Each row of a before or after table is a point. The points were changed in one or more steps. Then noise was added and the rows were shuffled. The steps act on columns, c1 being the first. What was done? A step turns or swaps two columns, mirrors them in a line or flattens them onto one, adds a multiple of one to another, or multiplies or shifts one. Angles are multiples of 10 degrees, from the lower column toward the higher: turns from -170 to 170, lines from 10 to 170 but not 90. Use the fewest steps. Two steps may share a column if one is a turn and the other turns, adds or multiplies; they go together, in the order done. Otherwise the lowest column goes first.

Before (11 x 2):
2.4,0.5
-5.1,-0.7
-0.1,-0.2
-3.8,-2.3
0.9,-3.5
1.6,3.1
-1.7,-1.1
-0.2,-0.7
-0.9,-1.7
1.4,3.8
1.4,0.6
After:
1.8,9.5
2.1,7.6
-0.3,-1.9
-1.1,-4.1
1.6,1.9
-2.3,-2.4
-4.7,-5.6
3.0,1.3
-0.1,-0.9
1.5,-8.9
-6.7,-1.9
Steps: multiply c1 by 1.3; multiply c2 by 2.5

Before:
1.6,4.0,1.3,0.5,-2.5,-0.8
-4.1,1.0,-2.3,-3.9,1.9,0.0
-9.1,2.7,2.4,-1.6,-3.3,-2.6
-3.0,2.5,-1.0,3.7,1.1,-4.8
-0.5,2.6,3.2,-0.1,2.0,0.7
2.5,3.8,0.3,-4.5,3.1,-0.8
1.5,-11.1,-3.9,2.4,0.4,-0.4
2.7,3.1,2.0,1.5,3.2,-8.3
After, 8 rows:
5.1,-7.8,0.8,-1.6,-3.2,-2.6
-4.2,-0.9,0.9,1.5,3.6,-8.2
5.9,9.3,-1.7,2.5,0.2,-0.5
-1.2,-2.2,1.4,-0.3,2.0,0.6
-4.1,-1.4,0.2,-4.5,3.3,-0.7
-4.1,-2.0,0.4,0.3,-2.3,-1.0
0.4,-4.0,-0.3,3.8,1.1,-4.6
2.6,-3.3,-0.9,-3.9,2.0,0.1
Steps: turn c1 and c2 by 140 degrees; multiply c3 by 0.4

Before:
-1.6,-4.8,4.7,-1.9,2.6,-2.8,5.6,-2.4,-5.3,-4.2,1.4
-5.5,6.2,3.8,-4.2,6.0,4.2,1.5,-3.2,2.9,6.4,-0.4
1.2,5.9,-2.5,1.7,0.2,-4.4,3.9,2.6,-2.8,-4.2,1.0
3.1,2.5,0.5,3.5,-2.4,3.1,2.5,3.0,3.1,5.3,-2.1
-1.4,-1.6,-1.7,-1.3,-0.9,-5.9,-1.6,2.7,1.2,-1.7,-0.7
2.1,5.2,5.2,4.9,6.6,-2.6,-1.2,2.6,0.5,3.2,-1.3
3.6,0.2,-0.6,-2.7,-1.3,-5.6,1.3,-1.0,-3.1,0.4,4.0
1.9,-0.3,4.6,-3.4,-3.1,-4.2,-1.7,3.6,4.7,-1.3,4.4
0.2,1.2,-3.7,-2.1,1.5,1.9,-4.4,-3.2,1.0,-1.8,-4.9
-4.4,-2.8,3.6,-0.3,-2.6,2.1,4.1,-1.2,-4.1,3.1,-3.7
2.2,1.0,0.5,-2.1,0.0,1.6,-4.2,4.6,-4.6,-1.8,-5.0
-5.8,-0.6,3.1,-3.3,2.2,2.8,5.8,2.8,-0.4,1.7,2.3
4.5,-2.5,2.4,-2.9,2.1,-4.9,-1.6,5.1,1.0,-0.1,1.9
2.7,-2.9,4.4,-4.2,-0.4,-5.6,3.3,-1.5,1.0,1.1,-3.3
After, 14 rows:
0.9,-0.5,-5.0,-3.2,-2.9,-1.5,4.6,3.2,3.9,-0.7,-2.7
6.8,-2.6,-4.8,-3.0,2.0,0.6,2.8,4.8,4.9,-0.2,-1.0
1.3,-1.7,-2.1,-1.3,-0.8,3.7,1.3,2.8,-0.7,-1.0,1.7
5.2,5.9,0.7,1.6,-0.4,2.1,-4.3,2.2,0.3,-4.0,-2.8
-0.7,-0.5,-1.0,-3.1,2.0,-3.1,-4.9,2.8,-5.9,1.6,-4.8
9.5,0.6,2.2,-1.9,0.0,-2.5,1.2,4.8,-0.5,-1.7,5.5
0.1,-2.6,-2.8,-0.2,-2.3,-2.5,-6.6,-1.0,-5.6,2.7,1.7
-8.6,5.7,-4.2,-4.1,5.9,-1.6,-1.6,-3.0,-3.2,5.6,0.0
3.2,5.3,-7.6,5.3,6.7,-0.5,0.9,2.7,1.9,2.4,1.8
1.4,-4.9,-2.4,-1.8,1.8,-4.3,-5.3,-2.5,-5.0,-4.4,-4.1
3.5,-0.4,-4.5,-2.9,-1.5,4.4,1.4,-1.0,1.2,0.9,-3.9
-1.1,-2.8,-8.2,-4.3,-0.3,0.5,-5.3,-1.0,2.6,1.1,0.7
-4.0,1.3,4.9,-2.5,1.5,0.4,1.6,-3.2,0.8,-2.2,6.1
2.1,1.9,-2.4,3.8,-1.9,1.0,-3.8,2.8,4.5,5.2,0.1
Steps: turn c1 and c9 by 60 degrees; add 1 times c8 to c1; add -1 times c10 to c6; turn c3 and c6 by -130 degrees; turn c7 and c11 by -150 degrees; multiply c7 by 1.3

Before (9 x 18):
-2.5,2.7,-0.7,3.5,-4.0,1.0,-1.0,-0.6,0.8,-2.0,-1.8,-1.1,-4.7,-3.0,1.6,-3.0,3.2,-0.3
-2.3,1.9,2.6,3.8,1.6,3.1,-1.0,-1.9,5.5,1.6,2.4,4.1,4.3,-3.3,5.0,-2.1,-4.5,0.1
4.3,1.6,-1.7,5.3,-3.3,5.7,-5.5,-5.5,-2.9,2.3,-0.7,5.8,0.1,-5.7,-1.0,-2.6,2.5,-2.5
-0.9,0.6,-2.2,0.1,-4.4,4.8,0.5,3.6,4.8,-0.8,2.7,1.2,0.1,-1.5,-0.2,4.4,3.0,-3.2
-1.4,-4.6,4.1,-2.5,-6.2,0.2,-3.0,-1.6,-2.5,0.4,-1.9,0.6,4.2,1.1,1.5,0.6,-1.8,-2.4
1.0,-2.6,-1.1,2.4,0.3,4.3,-0.9,3.9,4.4,-0.9,2.9,0.9,-1.3,3.1,0.8,4.8,3.1,0.0
0.1,1.9,-1.7,-2.2,-1.2,0.0,2.1,-2.8,1.9,-5.8,-0.4,-0.4,3.4,-5.4,-1.9,-2.2,4.0,2.0
-3.5,-2.9,1.2,3.8,-1.5,-0.4,-2.8,1.7,5.9,-5.0,0.0,3.6,-2.8,3.3,4.6,2.5,2.3,-2.5
4.2,-2.7,0.9,-2.4,-2.0,1.4,0.8,-2.2,1.5,0.4,-4.8,3.2,-1.3,-1.0,-1.5,3.4,0.7,5.2
After (9 x 18):
-1.3,2.6,-0.3,3.7,-3.5,1.6,-2.5,-0.4,0.1,1.5,-0.9,-1.3,-4.9,-3.3,-2.4,-4.4,-2.4,-0.4
-2.1,2.2,2.7,3.6,1.4,3.1,2.4,-1.5,11.0,5.0,1.9,4.1,3.6,-3.4,1.2,-12.7,4.3,-0.6
1.0,-2.6,0.8,-2.2,-1.9,-1.3,-1.1,-2.4,5.8,-1.4,-4.0,3.0,-0.3,-0.6,1.0,-0.7,-1.7,5.7
-1.1,-3.0,1.3,4.2,-1.6,1.7,0.2,1.0,15.1,4.6,0.1,3.6,-4.1,3.3,-4.8,-8.6,-0.3,-2.7
-0.3,-5.3,4.0,-1.9,-6.2,0.8,4.7,-1.9,-5.3,2.2,-0.1,0.5,0.9,1.3,0.7,5.2,3.0,-2.0
-2.8,1.4,-1.6,-0.1,-3.8,3.3,1.0,3.3,14.1,0.0,3.8,1.3,-0.9,-2.3,-0.3,-6.3,-3.0,-3.0
-0.2,1.5,-1.6,-2.1,-1.1,0.3,2.6,-2.8,2.5,-1.4,0.3,-0.7,1.9,-5.3,-6.3,-5.7,-4.4,2.0
-1.1,1.6,-1.8,5.2,-3.5,1.3,4.0,-5.6,-8.7,-1.2,0.4,6.4,-5.0,-5.9,2.0,3.5,0.3,-2.5
-1.5,-3.0,-1.3,2.3,0.1,2.0,0.7,3.6,13.3,0.5,2.7,1.0,-2.8,3.4,-0.9,-5.0,-2.4,0.1
Steps: flatten c1 and c6 onto the line at 130 degrees; add -0.3 times c5 to c11; turn c7 and c17 by -150 degrees; turn c7 and c13 by -50 degrees; multiply c9 by 3; turn c9 and c16 by -40 degrees; swap c10 and c15
